Each row of a before or after table is a point. One or more steps were done to the points. Then noise was added and the rows were shuffled. The steps act on columns, c1 being the first. Name the steps. A step turns or swaps two columns, mirrors them in a line or flattens them onto one, adds a multiple of one to another, or multiplies or shifts one. Angles are multiples of 10 degrees, from the lower column toward the higher: turns from -170 to 170, lines from 10 to 170 but not 90. Use the fewest steps. Two steps may share a column if one is a turn and the other turns, adds or multiplies; they go together, in the order done. Otherwise the lowest column goes first.

Before (9 x 3)
[[ 31   5  10]
 [ 26  38 -12]
 [-16 -24  30]
 [  7 -18  26]
 [ -3  29 -18]
 [-75 -40 -77]
 [-41  -2  14]
 [ 77  25 -44]
 [-27 -28 -13]]
After (9 x 3)
[[ -25  -31   12]
 [  76   25 -123]
 [ -74  -41   -3]
 [  -3   28  -15]
 [   5  -17   19]
 [ -17  -23   47]
 [  27   39  -39]
 [  31    6  -23]
 [ -42   -3   55]]
Steps: add -1 times c1 to c3

Before (13 x 9)
[[ 23  -9 -33   2 -63  18  70  69 -37]
 [ 13  12  65   0   6  28  29  -8 -15]
 [ 50  58 -42 -11  23 -42  58 -31 -10]
 [ -2  49 -17  41   4  76  58 -52  42]
 [ 56   8  45 -35  37  18 -14  53  19]
 [ 54  76 -31 -32  21 -16 -68 -14  52]
 [-25  14  16  27 -33  21  15 -10  42]
 [ 50 -64  75  37 -61 104  12 -26  27]
 [ 35   0  36  -2   8  46 -56  -2 -36]
 [ 88 -65 -25   7   6  17  12 -36  -8]
 [-53  11   9  60 -14  38  20  32  22]
 [ 74 -32 -53 -28  75  75 -10  20 -71]
 [-34 -31   9 -28 -23  66  42 -29 -26]]
After (13 x 9)
[[  12   11   59    1  -43   -6   30   33  -15]
 [  -4   46  -15   42  -41  -54   59   76   36]
 [  55   73  -31  -35  -29  -16  -68  -22   49]
 [  56   11   47  -36  -14   58  -17   18   20]
 [  74  -39  -49  -31   26   21  -10   78  -73]
 [  84  -67  -26    6  -43  -37    6   17  -10]
 [  25   -8  -32    4 -119   69   71   17  -39]
 [  34   -4   37    0  -43   -5  -58   44  -39]
 [  55   55  -41  -13  -28  -33   59  -42  -13]
 [ -34  -34   10  -24  -73  -28   43   63  -26]
 [ -22   15   17   29  -79  -14   18   19   39]
 [ -51    8   10   61  -66   33   21   37   21]
 [  44  -60   77   37 -111  -25   13  103   26]]
Steps: shift c5 by -50; swap c6 and c8

Before (9 x 14)
[[  42   -1  -30   10    4   54   54    4   17  -23   21  -42  -16   -5]
 [ -30   12  121   17   13    4    0   14    3   15   21   40   -9  -17]
 [   4  -27  -29  -47    5   -2  -17   26  -11  -30  -19  -20   13   36]
 [  23   -1  -39 -111    5   16    6   17    5  -68   24   33  -18  -16]
 [  43   24   -3    4   11   -6  -18  -42   15   16   21  -33  -19   -2]
 [  24   44  -33   17  -46   21    3  -33    6    7  -13   29    2    1]
 [  29  -44  -24   10  -46  -14   -6   14   22  -10   16   29   26   -3]
 [   3   18  -27   13   17   13  -15    4  -49   12   11   32  -20    6]
 [  -7   22  -34   21   22   11  -15  -45   -1   14  -13   40   -2    4]]
After (9 x 14)
[[  24   44  -33   17  -46  -22    2  -32    7    6  -13   72    3    2]
 [  30  -45  -24   11  -45   15   -6   14   22  -10   17   71   27   -2]
 [   5  -28  -28  -47    5    3  -17   26  -11  -30  -18  -50   13   35]
 [  22   -2  -39 -112    5  -17    7   17    5  -68   25   83  -18  -15]
 [   3   16  -28   13   16  -13  -16    4  -49   13   11   79  -21    6]
 [ -30   12  121   16   13   -4   -1   14    3   14   21  100   -9  -17]
 [  43   23   -4    5   12    5  -18  -43   15   17   21  -82  -18   -2]
 [  -7   22  -34   21   22  -10  -15  -45    0   14  -13  101   -1    3]
 [  42   -1  -31   10    3  -53   54    4   17  -23   21 -106  -16   -5]]
Steps: multiply c6 by -1; multiply c12 by 2.5

Before (12 x 32)
[[ -25    2    9  -66    2   -1   45   21    9  -30   -4  -38   35   28
   -45    8   39  -24  -18    9  -24  -10   -4   23   24   11   -5    9
     8  -10  -29  -13]
 [ -70   11   34  103  -16  -39   22   66   39   45   30   19  -11  -27
    -5  -25  -57  -22    0    9   50    3  -42  -37  -58    2  -30    9
    26    3   13  -35]
 [  -5  -11  -14  -18   11  -11    1  -16   -5  -33    1    8   24   36
    -6   -4   -4   25  -10  -30  -23   28   -3  -29  -20   24   -9    3
   -23  -38  -12   -3]
 [ -95  -17  -24   55   16  -11  -40  -23  -26  -56    9  -16  -29    1
    31   73  -14  -12    0   21    0  -30  -24   53   22   20   23 -110
   -60  -18  -28   18]
 [  -8  -25    8  -24    3  -16    4   10    3  -36  -49  -66   13   38
   -43   -2   10  -36    8  -33  -20    4  -26  -57   18   19  -12    9
   -20   25  -10  -10]
 [ -44    3   -2   62  -15  -16   10  -44    9  -72  -31   30   10  -16
    47   97  -23    0   19   10   39    3   -1   50   -2    3  -18  -46
   -61    4  -23   19]
 [   3    6   29   12  -32   11   42   -4   27  -28   14  -37    9   -5
    -7  -49   23   -8   10   -5  -23  -24  -69  -55   21   27   -5   20
    -6   -8  -34   -9]
 [ -11   23   22  -18    5   -5    8   14   43  -42  -17  -12  -25   38
   -36   33   31    5  -33   -7  -30   -9   12  -14   12   30  -67   -8
   -44  -49   23   15]
 [  30   31  -18  -20   46    6   -2   17   32  -25  -32  -46   11    5
     1   -3    3   15    0  -31  -15  -18  -16   -9   21   47  -26   22
    18  -11   19    4]
 [ -59  -18   15  103  -18    9  -41   16   39   45   38   41  -14  -16
     2  -18  -63  -12  -11    5   63  -52  -67  -36  -36  -67   11   14
   -13   31   35  -68]
 [ -12   25    3  -40   11  -19   -4    3   21    6   -7  -22  -29   54
     2   32   32   15   -9   -5    6   10  -13  -28   23   14  -65    4
     6  -13  -46    4]
 [ -59  -11   13  121   17  -14  -12   25   50    4   29   45  -21   11
    -9  -66  -47   -4   13   28  103  -24  -30  -34  -22  -43  -41  -34
    22    5   33  -64]]
After (12 x 32)
[[ -25    2   10  -65    2   -1  -43   20   10  -30   -4  -38   35   26
   -45    9   40  -25  -19    8  -25  -11   -3   23   25   13   -5    9
    -6  -11  -29  -13]
 [  -9  -24    9  -25    3  -16    9   11    2  -37  -48  -66   13   37
   -44   -3   11  -38    8   32  -20    5  -26  -57   18   20   23   10
    -5   24  -11  -10]
 [ -12   23   22  -17    6   -4   -5   15   41  -41  -17  -12  -25   39
   -36   33   30    5  -35    9  -29   -8   12  -15   11   31   64   -8
   -47  -49   24   15]
 [  -5  -11  -15  -18   10  -11    9  -17   -5  -34    1    9   25   34
    -8   -5   -5   25  -11   30  -23   27   -4  -28  -21   23   23    4
     1  -39  -11   -2]
 [   3    7   29   13  -31   11  -38   -4   28  -28   14  -37   10   -5
    -6  -50   24   -7   10   19  -23  -24  -68  -58   22   26    9   20
    -4   -7  -34  -10]
 [ -94  -17  -23   55   17  -11   30  -24  -25  -57    8  -16  -27    1
    30   73  -13  -12    0  -34    0  -28  -23   53   23   20   46 -110
    42  -20  -27   17]
 [ -60  -18   15  103  -19    8   36   16   39   44   38   41  -13  -17
     2  -18  -63  -12  -11  -18   64  -51  -66  -36  -35  -67   10   15
    13   31   34  -68]
 [ -60  -11   12  120   18  -15    2   24   49    4   29   44  -22   11
    -8  -67  -48   -5   13  -31  103  -24  -30  -36  -23  -45   -7  -35
   -46    5   31  -64]
 [ -44    2   -3   62  -15  -15  -13  -45    8  -72  -32   31    9  -15
    47   97  -23   -2   18   -7   40    3    0   50   -2    2   63  -47
     4    6  -23   19]
 [  30   31  -18  -21   47    4   13   16   32  -24  -33  -44   11    5
     2   -3    1   16   -1   28  -16  -18  -16   -9   20   46   -9   22
   -30  -11   18    4]
 [ -12   25    2  -40   12  -18    6    3   21    4   -9  -23  -28   54
     3   32   33   16   -8    4    7   10  -14  -27   23   14   18    5
   -63  -12  -45    4]
 [ -70    9   35  103  -16  -39  -24   66   39   45   30   18  -10  -27
    -5  -26  -58  -23    0   -1   50    4  -43  -36  -59    2  -13   11
   -37    2   13  -35]]
Steps: turn c7 and c20 by 160 degrees; turn c27 and c29 by 110 degrees
